Each row is a point. Each table stands for the endless flat space through its points: a line for two points, a plane for three, and so on. The two share one point or none. Which?

First (3 x 4)
[[43 38 35 32]
 [34 37  2 19]
 [31 18 71  0]]
Second (2 x 4)
[[41 30 31 13]
 [23 28 25  7]]
They share: [32 29 28 10]

First (3 x 8)
[[-41 -35  -3 -60  19   0  42  13]
 [-25 -23 -10 -45  27 -12  31  -4]
 [-23 -23 -24 -33  -5 -24  27   4]]
Second (2 x 8)
[[ 10 -27 -24  -8  33 -22  34 -19]
 [  1 -19 -24 -16  26 -26  26 -18]]
They share: [ -8 -11 -24 -24  19 -30  18 -17]

First (2 x 11)
[[-31  34  23  -4  -1 -13 -36  18  12 -12   3]
 [-37  28   5  -7  14  -7  -9   3   0  15  27]]
Second (3 x 11)
[[-69  56 -17 -18   3 -19 -14  18  17 -15  24]
 [  3  29  40  -3   6 -10 -26   9 -10   0  -6]
 [ -5  11  15   7  29 -25 -34  38 -14 -11   2]]
They share: no point

First (4 x 14)
[[-19 -17  -6  -1  36  44  23 -25 -27  29  12 -25 -31 -56]
 [ -3   4 -54 -60   2  18 -42  23 -22  -9  73 -12 -68  -9]
 [  5  11 -36  -1 -12   6  17 -29 -27 -21  10   9 -19 -30]
 [ 13  16 -19  30 -10  41  39 -53 -22  -4 -10  -1 -10 -30]]
Second (3 x 14)
[[  1   5 -33 -11  -1  23   4 -18 -17 -14  25 -13 -41 -24]
 [-14   8 -44 -32  34  26 -18 -43 -35   2  21   7 -17 -30]
 [ -7   7 -37 -27  17  19  -6 -30 -25   2  19  -1 -27 -24]]
They share: no point

First (3 x 20)
[[ 52 -24 -24  19  13  42  19  53 -45   8 -32 -19  13 -15 -15  43 -44  57
  -29  -5]
 [  5 -27 -22 -12 -37  18  24  17 -29  41 -22  11  48  30  20   2 -37  38
  -16  -4]
 [ 23  -5  -4  10 -11  26   6  43 -25  -5 -30 -13   6   8 -22  18 -23  28
  -32 -16]]
Second (4 x 20)
[[ 15 -31 -33   3 -42  30  29  31 -27   0 -19 -19  49   1  -4 -18 -54  24
    3 -46]
 [ 21  -9 -33  23 -48   0  15  25 -15  16 -45 -13  13  21   2  22 -36  32
  -41 -18]
 [ 24   5  -8   9 -30   2   1  18 -22  42 -51   9  -7  41   4  38 -10  35
  -69   2]
 [ 13 -12  20 -37   9  43   8  29 -58  43  -8  19  24  37  -7   2  -1  32
  -35  -5]]
They share: no point

First (2 x 24)
[[ 33   8   4 -25 -24 -29  40 -23 -18  18   2 -21   1   2  -9   2 -28   0
   18  -3 -11 -37 -16 -31]
 [ 35   6  11 -22 -25 -34  48 -27 -18  25  -5 -16   4   3 -13  -1 -27   3
   19  -1  -3 -43 -14 -29]]
Second (2 x 24)
[[ 34  -8   0 -43 -44 -21  14  -1 -21  -7  -9 -35  19 -26  19   5 -50  21
    2  19 -28 -49 -36 -48]
 [ 29  22  -5 -18  -9 -26  44 -31 -16  23  21 -20 -16  19 -21   5 -15 -19
   27 -21 -13 -19  -6 -23]]
They share: [ 31  10  -3 -28 -23 -24  32 -19 -18  11   9 -26  -2   1  -5   5 -29  -3
  17  -5 -19 -31 -18 -33]

First (4 x 24)
[[ 10  36 -62  32  16  -6  36  -4   7  16  17   1  12   4  22 -69 -18 -15
  -62  25  17  28 -35 -30]
 [-51   6 -15  32   2  -3  17  41  27  -6  13  30 -21 -20  18 -12 -31 -21
   -3   6 -16 -14 -19 -30]
 [-48   0 -16  36  -8  -2  14  49  27  -6   3  20 -29 -24  14  -8 -36 -12
    4  -2 -10 -15  -9 -27]
 [-18  12 -26  28   6   8  29  33  27   6   2   1 -10  -7  31 -43 -38  -9
  -34   8  -4  -1  -5 -33]]
Second (4 x 24)
[[-51  22 -29  21   3  -2  15  14  13  18  23  19 -18   2  33 -40 -55 -23
   -5  19  -8   1 -27 -30]
 [-63  -5 -48  13  46  20  34   1  -5  10   5   5 -20 -16  37 -59 -40 -21
  -15  -9 -15  -2  -5 -26]
 [-79   7 -36  21  18  12  14 -11  11  34  29  13 -20   8  61 -55 -76 -37
    1  -1 -27  -6 -21 -26]
 [-16  24 -15  77  15  19 -18  43  45  35  25  31  28 -38  33 -17 -20 -30
  -52   3   2   1 -25 -24]]
They share: no point

First (2 x 24)
[[-18 -16 -24   6 -38  42 -15  11 -27 -39  13  -1 -39  32  10 -24  30  -2
   22  18  15   7 -33  -8]
 [-26 -24 -16  22 -14  22 -23  27  -7 -11  45 -29 -27   8  38 -36   2  -2
   -2  -6 -17 -29  -5  12]]
Second (4 x 24)
[[  1 -35  -6 -10 -73   8   9   0 -12 -21 -14 -11 -15  25  18 -29 -12 -17
  -18 -16  44   6  10 -15]
 [-21   2 -33  37 -43  41 -51  30 -21  -3   6 -61 -49 -10  48 -88  11  -9
  -11  26  19 -27 -31 -24]
 [-10 -24 -28   7 -70  20  -7  19 -13 -23 -10 -37 -17  27  29 -50   0  -7
  -16   3  44  -2 -13 -22]
 [  1 -24  27  -7 -33  14 -10 -18 -18   0  10  20 -49 -18  18 -23 -17 -34
   -6 -23   0  -9  26   9]]
They share: no point

First (2 x 24)
[[-33  -7  21 -15 -36  -8   5 -23   3   1 -12  37  -5  29 -17 -17   8  25
  -19  36   6  -9 -26 -37]
 [-36  -4  28 -17 -45 -11  12 -23   7   2 -15  45 -14  29 -11 -21   6  26
  -11  44   4 -17 -27 -44]]
Second (4 x 24)
[[-40  -7  26 -24 -15  -7  -7 -29   5 -14  -3  26  -7  25 -36 -20  12  30
  -27  30  21 -12 -18 -39]
 [-40   8  56 -39 -19   3 -16 -49  15 -28  -3  21 -22  35 -51 -29  18  54
  -27  16  38 -39  -1 -46]
 [-25   9  29 -12 -35   3   1 -20  -3   2  -8  41   3  30 -27 -13  16  37
  -17   8   7 -14 -11 -24]
 [-45 -28 -13  -7  -3 -23   4  -2  -7   0   0  32  10   8 -20 -10   4  -3
  -27  52   2  23 -40 -33]]
They share: [-30 -10  14 -13 -27  -5  -2 -23  -1   0  -9  29   4  29 -23 -13  10  24
 -27  28   8  -1 -25 -30]

First (5 x 24)
[[ 26  44  -4 -33  26  38  38 -19   0 -18 -48  17   8 -12  23  35  -4  33
  -41  -7 -32   3 -17  51]
 [ 16  28 -32 -17  24  40  30  -3  10 -26 -48   7  -8  -4  15  21 -14  43
  -29  11 -28   3  -1  43]
 [ 19  45  -8 -45  19  25  19 -12  14  10 -49  16   2 -25  34  36   4  25
  -38   2 -15 -11  -8  51]
 [ -8  38 -16 -17  40  64  28  -5  12 -22 -54  27  -8  -2   9   5   8  33
  -43  15 -34   7 -19  47]
 [-11  39 -34 -19  45  67  13  14  18 -10 -67  24 -14 -11   6  -8   6  39
  -44  26 -21  -3 -10  53]]
Second (4 x 24)
[[-12  33 -35 -23 -10  34  21 -25  10 -34 -45   0  -8  29  22   7  22  56
  -19 -31 -27  11  10  77]
 [-10  21 -13  -6  18  38  31  -2  43 -17 -38  -1 -13 -28  13  48  10  44
   -7  36  -9 -15 -14  28]
 [-40  36 -37 -24  26  36  28 -30  11 -28 -68  -9 -16  -5   8  37  11  54
  -21  11 -18 -20  18  47]
 [-36  27 -22  -8  36  47  37 -14  29 -28 -62 -16 -13 -28  -2  57   8  62
   -5  37  -1 -29   1  33]]
They share: no point

First (4 x 24)
[[ 16  17   7 -12  26  -8   4  20 -12 -15 -36  25 -33  35   6 -41  27  -7
  -39   1 -22  18 -18 -19]
 [ 10   9  15  -1  37 -32  20  19 -16 -25 -32  15 -36  25   7 -33  33 -16
  -25  23 -25  13 -19 -10]
 [ 26  21  33 -17  29  18 -24  55 -24   2 -48  44 -23  19  19 -73  29   3
  -55 -10 -26  42 -16 -11]
 [ 14   9  11 -15  23   4   4  21 -24 -23 -32  29 -28  33  21 -41  21  -8
  -41  -7 -29  25 -27 -22]]
Second (3 x 24)
[[-22   0  -8 -10  14 -11  -3  12  -2 -28 -42  13  -7  10  46 -17  14  -9
  -47  18 -33  45  -6   9]
 [-13  -1  -8 -10  14  -9  -2   7  -9 -32 -41  16 -23  19  38 -26  16 -16
  -41  17 -39  33 -19  -7]
 [ 18  -5  27 -25  54  -1  32  12 -27 -13 -22   8 -42  55   6 -37  39 -19
  -32  -7 -18  20 -46 -31]]
They share: no point

First (3 x 24)
[[ 16 -15  -1   9  -6  22 -15 -30  -5   5   1  22   5   6 -11  16  15  -4
   24 -21  12 -10  39  -8]
 [  5 -41   6   7  -3  25 -34 -40 -12  -2   5  45  21  13 -25  40  -4 -28
   34  -6  30  -5   9 -34]
 [ 49  12  26  17  15 -12 -27 -23 -21  33 -15  18 -26 -22   1 -14  -8  15
   28 -37 -16 -41  60  30]]
Second (2 x 24)
[[ 27 -33   4  27  19  -5 -34 -42 -16   0  -3  41  13 -15  -7   6 -18  -6
   20 -30  18 -11  49   4]
 [ 25 -25   8  19  11   3 -31 -37 -15   6  -3  36   7  -8 -10  11 -10  -7
   25 -25  14 -15  41  -1]]
They share: [ 23 -17  12  11   3  11 -28 -32 -14  12  -3  31   1  -1 -13  16  -2  -8
  30 -20  10 -19  33  -6]

First (3 x 24)
[[  0  25   6 -18   0 -31   7 -33   4   7  20 -10  22  17 -52 -18 -11  37
  -23 -38 -13  23  34   8]
 [  7  24  26 -36   0 -27  -2  -3  -3  40   0   4  38  25 -10 -34   1  20
  -30 -19  29  -3  12  -9]
 [ -1  48  16 -14 -10 -43  14 -13   5  28   0 -12  14  43  -8 -10 -27   8
  -22 -35  31  11   0 -11]]
Second (2 x 24)
[[  7  31  24 -26  -9 -24   5 -14   6  33   2   5  27  24 -15 -33  -8  24
  -34 -34  29   3  15 -10]
 [ -5  23   8 -34  19 -52  -3  -2 -18  25  10 -23  39  36 -27  -5  -4  12
   -6  -2  -3  11  11   6]]
They share: [  4  29  20 -28  -2 -31   3 -11   0  31   4  -2  30  27 -18 -26  -7  21
 -27 -26  21   5  14  -6]

First (3 x 24)
[[-12 -17  -3 -30   5  -6   8   1 -19   8  10  22   1 -12   1 -12 -14  -6
  -20  22 -14  31  23  13]
 [ -7 -10   5 -35  12  -2   9   0 -27   3  15  13  -6  -8  -7  -7 -12  -7
  -13  22 -14  37  22   9]
 [-30 -52 -38  -3 -24 -21   2   0   9  26  -1  61  38 -32  36 -36 -19  -7
  -41  17 -22   4  23  22]]
Second (3 x 24)
[[-19 -20  -3 -21  -7  -9   5  -8 -17  28  -7  37   7  -8   0 -25 -22 -15
  -34  12 -10  32  18  23]
 [-35 -26 -11 -23 -16  -8  17  -8  -7  27  -9  37  10 -10   3 -19 -20 -21
  -31  20 -16  41  26  13]
 [-28 -21  -3 -20 -14  -8  10 -13 -15  35 -14  40   8  -5  -3 -26 -24 -23
  -36  11 -11  40  19  21]]
They share: [-17 -24 -11 -25  -2 -10   7   2 -11  13   5  31   8 -16   9 -17 -16  -5
 -27  22 -14  25  24  17]

First (5 x 24)
[[-17  21   1  27  36  10  30  -5 -20 -36   2  -8 -25 -44 -30  31 -23 -34
   -3 -14  -1   6  -6 -12]
 [ 13  27  43  25  41  13  49  -8 -36  -1   3  19 -37 -57 -49  74  -1  15
  -30 -23  -3  23  -2 -48]
 [-69   9 -37  39  23 -34 -12 -15  -6 -27  50 -26 -33 -23 -11  14 -61 -18
    8 -14  -8  46  10 -42]
 [-21  21   1  41   5 -28  -2   5 -16  -1  12   0  11  -3   7  16 -39   6
    6   6 -16  34  -2 -24]
 [-22  33   8  30  27 -18  14 -26  -9  -5  37  15 -24 -16 -14  36 -37  23
   14 -15 -19  52  24 -54]]
Second (3 x 24)
[[-22  58 -11  16  60 -33  18  11  -6 -11   0  -5  17 -30 -29  -9 -18   1
   19 -41 -10   1  -5  -4]
 [  2  28  -2  25  32   8  33 -17 -11 -29  -6  -3  -8 -27  -8  19 -37 -30
   -2 -13 -25   8 -20  -2]
 [-46  28  25  37  38  11   3  19 -26 -38   6  18  -8 -33 -50  13  11  -3
   10  -4  20  14  10   4]]
They share: no point

First (5 x 24)
[[-53 -24  -6  12 -31 -17  -8 -43 -25  15 -12 -10 -30   2 -13  -5  16  34
   31 -48 -17 -26  -7 -16]
 [-16 -33  49  34 -13   0 -12 -22 -53  45 -66   7  -3  28  41 -16  29  38
   16 -15 -32  11  -6  25]
 [-58 -15 -10  24 -18 -24  22 -55 -19   8 -13 -39  -6 -12 -15 -35  33  28
   32 -53 -44 -45 -21 -19]
 [-51 -42  11 -18 -45 -28 -30 -48 -41  11 -22  17 -36  31   6  -6 -14  34
   31 -19 -16   7  -9  -5]
 [-25 -14  24  26 -10 -40  29 -46 -23  -7 -30 -47  19   1  26 -67  43   7
   33 -19 -73 -27 -26   5]]
Second (2 x 24)
[[ -6 -27  19  32 -27 -18   4 -12 -13   3 -12  -7 -27  -4  23 -24  23   0
   32  -5 -42   3 -14   1]
 [-26 -15  27   4 -27 -30 -32 -32 -37   7 -32 -11 -15  28  19  -4  31  32
   32 -41 -10 -21  14   9]]
They share: [-16 -21  23  18 -27 -24 -14 -22 -25   5 -22  -9 -21  12  21 -14  27  16
  32 -23 -26  -9   0   5]

First (2 x 24)
[[-39  42  -9  13  11  -3  22   3 -30  21  -2 -16  28  17  36 -29   1 -45
   -4 -17  19  20  13 -24]
 [ -7  14   7   1  35 -31  34  23 -18 -11  22  -4  24  -3   4   7 -19 -17
  -28 -37  47  20   9  12]]
Second (6 x 24)
[[-54  37 -19  -1  63  33  70  -6 -18  55  46  26 -21   6  39  24 -20  40
    1 -18   9  24  29  38]
 [ -3  22 -45  22  29 -22  33  -8 -61  31  50  21   0 -37   3  -2   2  10
    9   0  14  34  38  10]
 [-66   5  18  -4  12  -4  27  12   9  -6 -14 -24  24  50  49  -8 -36 -39
  -44 -64  21  17   2  -1]
 [-26   7 -35  17   9 -11  32 -12 -38  33  38  28 -23   6  51  26  -2  16
  -15 -44 -19  34  55  16]
 [  6  39 -42  -9 -11 -79   0  29 -53   5  27  -3  48 -28  11 -56  -2 -31
   -4  -8  49  18  29 -18]
 [-30 -16   3  31   9 -27   8   1 -27 -26  -7 -34  42   3  -8 -25 -25 -64
  -32 -31  33  28  -7 -16]]
They share: no point

First (5 x 24)
[[-23  -8  -8 -15   7  16  41   7  41 -49  -7  -8 -33 -15  -9  19 -44 -25
   28  -3 -64  17 -25  15]
 [  4 -40 -29 -39  12  18   7 -16  -5  -2 -32   1 -26 -43 -71  12 -28  37
  -26 -17 -35  18 -15   2]
 [-36 -19  -5  -6   2  31  33   9  35 -32 -24 -21 -10  14  -4  -3 -12 -19
    7   1 -48  20 -11   1]
 [-48  -7  13 -14  18  31  15  19  29 -38 -10   3 -28  26   2   1 -20 -13
   23  35 -54   0  -9   5]
 [-26 -10  -1 -37  16  12   9   8  19 -38  -4  15 -50 -19 -27  22 -46   3
   16  19 -51  -4 -11  20]]
Second (6 x 24)
[[-49 -57 -27 -33  22 -32   1  -6  37  -3 -14 -22 -26 -20 -40  36 -26   1
   11 -32   7  42  -8  12]
 [-10 -22 -26 -29 -58  15  25 -20  40 -47 -13  -2 -34 -33 -22  -1 -25   7
  -27 -52 -30  -7  14  38]
 [-53   4 -37 -15 -22   9 -13  -3  36 -74 -80  -8  16 -71 -32  -3  -5 -68
  -28 -76 -31  57 -21 -28]
 [-56 -12 -62 -46  35  12   0  -1  18 -10 -39 -37   5 -23 -33  32 -14  -8
    1 -22 -17  53 -37  -1]
 [ 16 -20 -28 -36  -9  46  48  -1   4 -20  -9 -21 -43   1 -31   0 -26  34
  -11  16 -57 -11  -1  29]
 [-19 -36  -4 -15 -40 -14  10 -15  39 -59 -32  -3 -34 -52 -40   0 -19 -26
  -22 -61 -23  19   9   8]]
They share: no point

First (6 x 24)
[[-13 -10   0  39   2 -10 -21  25  45  21  16  -4 -12   1 -28  30 -18  -5
   27   9 -41  39  39  11]
 [ -5   9  36   2  45  29  15   0  14  14  27  -7  22  -6 -27  22  14 -20
   28  21 -15  18  65  11]
 [ 19  45   9  23 -13 -30  11  22  42  30 -10  16 -29  31  17  28 -29 -23
  -12   3 -48  13  15   9]
 [-29 -39  41   9  26  14  19  -6  11   8  43 -33  33 -46 -42  -8   7  12
   52  33 -19  -1  60   3]
 [-31 -11  62  -2  15   3  55 -28   6  28  35 -45  26 -42   7  -8  -8  16
   22  37 -33 -24  43 -27]
 [ 24  10  27  12  -9 -24  24  31  24   1  -1  16   6  -6 -31 -40 -10 -15
   29   8 -36 -26  28  38]]
Second (6 x 24)
[[ -6   4  18  16 -20 -30  22   1  10  -4  -6  18 -31  -2 -30   6 -37  16
   30  20 -30  10  -6 -10]
 [ 23  40  -2  17 -38  23  36  24  72  10  38  18 -45 -19  31  41  12  48
   11  70   4 -10  34   9]
 [-30  -4  -2  30 -18 -52 -10  -1 -20  16 -32  -6  21  42 -36 -18 -63 -36
   26  -4 -20   4  42   4]
 [ 18   4  30  -1   3 -33  26  22  41  26  21 -26  -7 -20   1  30  -2 -18
  -14  14 -51  -1   6  29]
 [ 66  38   4 -15 -35 -32  64  46  64 -11 -17 -11 -56   1   0  25 -13  -1
  -18  27 -34  30  -5  34]
 [ -7  58 -27  11 -75  11  38  39  34  21 -23 -21 -12  22  12  14 -33   5
  -17  62  25 -31  45  31]]
They share: [  5   6  14  16  -9 -27  14  11  29  16  12  -2 -10  -1  -5  17 -17  -4
  12  20 -30   3  24  11]

First (6 x 24)
[[-11 -29 -21  32  18   8 -14  56 -24 -16   7  12 -24   4 -44  22  -2  14
   34 -16  12  55  25 -23]
 [  8  -3  -2  36 -17 -34 -17  34 -57  18 -31  -4  30   1 -15  -7 -35  -1
   47   9  17   3   5   8]
 [ 11 -21  59  57  31 -38   8  10 -53  17 -64 -11  16  47  25 -17 -45  45
   -1   7  25  -8   1  61]
 [ 11 -19 -17  29 -37 -24  -8  16 -43  21 -32  -1  30  27  -5 -17 -41  -3
   29  -3   5  -4 -29  -7]
 [  0 -67  45  34  18   1   0  21 -21  -2 -26   8 -16  93   6  11 -27  72
  -32 -31   6  17 -38  28]
 [ 16 -25 -33  27   7  13  14   5  -6   5  -7  21 -12  10  -5   4 -14 -15
   35  -6  19  24   0 -34]]
Second (3 x 24)
[[-11 -26  -6  35  -8 -12   6  18  -9 -23 -22 -13  -2  15   4   1 -22  22
   20  -4  -3  28 -19 -22]
 [ 25 -38   7  26  17   7   9  21 -14  14  -8  17  -6  42 -13  11 -26  16
   22  -3  26  17  10  -2]
 [  1 -30  37  36  39  41  43   7 -28  -4 -36  21  34  12  13  39  14  44
   34 -45  40  31  24  22]]
They share: no point

First (4 x 24)
[[ 17   8 -30 -19  25 -40 -26  26 -31  20  26  27 -27 -35  -3 -16   9  30
   17  23 -35 -15 -10 -20]
 [ 21  -3 -39  -9  35 -55 -35  15 -24  29  22  15 -50 -51  -7 -26  13  26
   21  15 -49 -27  -9 -21]
 [ -5   5 -41 -29  19 -55 -37  39 -38  15  14  27 -28 -49  -1 -24  -3  44
    7  21 -55 -27  -9 -17]
 [ 26   2  -4 -29  15 -15 -10  25 -34  19  52  25 -10  -6  -7   9  23  31
   31  50 -14 -12 -19 -36]]
Second (2 x 24)
[[ 37  17 -45 -30   9 -21   3   2  -8  17  52  25 -29 -17  -2  -5  20  33
    6  24 -31 -33  -9   0]
 [ 13  11  -9   0  45 -45 -45  44 -50  23   4  37 -17 -41  -2 -23   2  15
   30  18 -19  21  -9 -36]]
They share: [ 25  14 -27 -15  27 -33 -21  23 -29  20  28  31 -23 -29  -2 -14  11  24
  18  21 -25  -6  -9 -18]

First (5 x 24)
[[ 25 -13  -6  -3   0  13   6 -10 -49   3 -16 -13 -46  -1 -19  13 -37 -11
   13  18  -6  14   2  43]
 [ 46 -37 -39  38   3 -34  60  66 -15 -21 -20 -12  23  16 -18 -57  31 -13
  -11  -5 -14 -13  18  18]
 [ 45 -14 -30  31  48  -2  22   6 -15  -7 -24  -5  -1  -1 -33 -31  22  19
  -18 -25  16  -5   4  59]
 [  7   5 -20   2   1   4  -4 -22 -52 -19  -4 -20 -39 -13 -38  -2 -27  -7
    9  -6  17  19  -5  29]
 [ 16   5 -37  22  26  -8   7 -10 -31 -29  -7 -18  -8 -13 -48 -32  10   9
  -10 -33  31   9  -3  33]]
Second (2 x 24)
[[ 33 -22 -23  12  -2 -12  30  35 -31 -16 -18 -18  -7  11 -30 -22   1 -12
   -3   4   0   7   6  23]
 [  9 -19 -32   9 -23 -15  33   8 -37 -19  -3 -27  -7  -4  -9 -28 -20 -27
   12  10 -21  10  21   8]]
They share: [ 25 -21 -26  11  -9 -13  31  26 -33 -17 -13 -21  -7   6 -23 -24  -6 -17
   2   6  -7   8  11  18]

First (6 x 24)
[[ -1 -30  -5   9  29  23  10 -24 -29  15  26  -7  -8  -6 -11 -12  15  -1
   21  18 -18  11  18  20]
 [ 53 -18  16  14   0   3   5  -5 -48  49  41 -43  -4 -15  20 -30  30  21
   79  43  21  52   7  62]
 [-63  -3 -35  20  50 -14  33  -3  11   6 -12  12 -51 -37 -20 -39  57 -11
  -16  -5 -57  -2  -4  -5]
 [ -3  43 -69  53  28  12  34 -38  18   9  -8  23   8  25 -23 -46  73 -14
   25  22 -59   3  29  27]
 [ 43 -16  -1  22   9  19   7 -28 -43  30  33 -25   6  -1   4 -20  20  12
   62  35   2  34  25  52]
 [ 18  14 -19  29  12 -10  20  -1 -17  36  20 -23 -17 -18   4 -50  65  13
   57  28 -10  35   2  50]]
Second (2 x 24)
[[ 17 -11 -23  18  26 -13  34 -12 -24  33 -10 -29 -22 -16  -2  -6  38 -22
   33  34 -41  33   4  17]
 [  1 -31  -7  42  14  19  18 -48  -8  41 -10   3  -6 -16  18 -34  18   6
   41  30 -13  33  28  33]]
They share: no point
